Each row is a point. Each copy is the shape, with its points in the same order, turned, moved and blurred by noise. Is it also mirrored, or only turned?

Shape (6 x 3)
[[ 32 -37  19]
 [ -1 -12  42]
 [-18 -12  -8]
 [ 19  46 -21]
 [-39 -37 -28]
 [ -1  31 -30]]
Copy 1 (6 x 3)
[[ -1 -29  42]
 [-31  -7   9]
 [  5  -2 -16]
 [ 19  60  15]
 [ 31 -22 -43]
 [ 24  46  -8]]
Copy 1 is: only turned
Copy 2 (6 x 3)
[[ -5 -57   9]
 [ 26 -40 -19]
 [-12  -7 -35]
 [  7  36  19]
 [-42 -14 -56]
 [ -9  37  -3]]
Copy 2 is: mirrored
Copy 3 (6 x 3)
[[ -6 -42 -26]
 [ 14 -25  15]
 [-24  10  14]
 [ 26  47 -26]
 [-51  13  36]
 [  0  51  -8]]
Copy 3 is: only turned

Shape (7 x 4)
[[ -6  22  23  -9]
 [-21   8   7  14]
 [ -4   5  18 -20]
 [ 13  10 -30   7]
 [ 21 -11   4  24]
 [-19 -17 -18 -60]
 [ 32 -18  19  28]]
Copy 1 (7 x 4)
[[ 20  -9  33 -17]
 [  4  15  23  -4]
 [ 16  -9  15 -25]
 [ 20  -5  -7  28]
 [-17 -18   2  15]
 [ 44  13 -34 -41]
 [-31 -31   6  11]]
Copy 1 is: only turned
Copy 2 (7 x 4)
[[  5  17  -5  31]
 [-10   9  15   7]
 [  6  11 -20  18]
 [ 30  19  14 -20]
 [ 25 -22  15  -2]
 [ -3  32 -57 -23]
 [ 30 -38  13   7]]
Copy 2 is: mirrored

Shape (12 x 8)
[[-50  -3 -31  -2  32  26   5   0]
 [ 15   8   2  22 -11  17  -2  -5]
 [  2  -1   7  15 -12  18  18   7]
 [ 10 -24 -20   1  -4  10   6   1]
 [ 18  12   2  -8   2   7  -3   8]
 [  9   2  -6 -13 -14   8  -4  -3]
 [ -6   9   7  16  19   0  -3 -19]
 [  4  12 -12  26   9   4  14   3]
 [  7   9   4  -2  49  16   6   6]
 [ 15   5   9 -13  -4  10   2 -35]
 [ 14   6   6 -13  -6   0  13 -22]
 [-21  -5  12  -4   2   6   2  -1]]
Copy 1 (12 x 8)
[[-26  -2 -10  25  57  11   8  12]
 [  6  21  12 -14  -2  -9  -9   5]
 [ 13   6   9 -10   8   2 -18  24]
 [  2   0  -9  16   0 -22  -6  21]
 [-11  -1  -6 -14 -13   3 -11   2]
 [ -2   8 -11   0 -15   4   4  13]
 [ -7  -5  22 -11  15  -2  12  -5]
 [ -1   3   1 -24  21 -15  -7   7]
 [-42 -19  12  -9  14  -1 -16  -1]
 [-12   9  19  -5 -23   5  21  19]
 [ -6  -2   8 -14 -18   2  16  24]
 [  6 -12   7   8  11  19   3  11]]
Copy 1 is: mirrored
Copy 2 (12 x 8)
[[ -6 -22   1   5  19   4  36  52]
 [ -3  10   6  19   9  -9 -16 -12]
 [-10   9   0  -1  21 -20  -3  -5]
 [ 19  -2   1   4   7 -18  20 -10]
 [ 11  -6  18  -3   5   8  -5 -15]
 [ 12   7   3  -1  -4   5   6 -13]
 [-12 -20  12  18  -6  -8 -10  13]
 [ -3   2  26  20  18 -15  -3  11]
 [-10 -43  31   8  19   9   8  -1]
 [-21  -5   3   0 -25   8   1 -21]
 [-13   4  13  -8 -17  -2   4 -14]
 [ -5 -15  -2 -18   3  -4  -2  15]]
Copy 2 is: mirrored
Copy 3 (12 x 8)
[[-30 -14   7  30   7   1  20  50]
 [-11  22  -4  -5  17  10 -25  -5]
 [ -5  18  13  -3  11  19  -2  -8]
 [ 13  -2   0  -9  24  18 -10  19]
 [ 11  24 -17  -2  10  -1   2  -1]
 [ 10  17 -11 -12   0  10  -6  12]
 [-19   2   0   5   3 -20 -14   1]
 [ -4  11   9  21  21  -1 -16   0]
 [-10  10  -7   8  30 -32  20  10]
 [ -2  25  -1 -31  -6 -12 -18  13]
 [ 12  23   8 -21  -4 -12 -11   8]
 [-11  -1   3  -4 -10   5  11   5]]
Copy 3 is: mirrored
Copy 4 (12 x 8)
[[-24  60  10   4  21 -11  11  21]
 [ 15   9  -8   5   1 -16 -16 -16]
 [  3   3   4   7  16 -17  -8 -22]
 [  2   6 -23   4  12 -30  13   1]
 [ 18  -6  -5  16  11 -13 -16  11]
 [ 14  -7  -3   1   1 -20   5  10]
 [-11  18 -13   3   4  15 -18   0]
 [  6  18  -8 -12  21 -13 -26  -8]
 [  1  22 -15  35  37   6 -23  12]
 [ 18  -9 -13  10  -4  21  13  -2]
 [ 11 -10 -13  -5  12   5   9  -1]
 [-20   7  14   9   9  -8   3   1]]
Copy 4 is: only turned
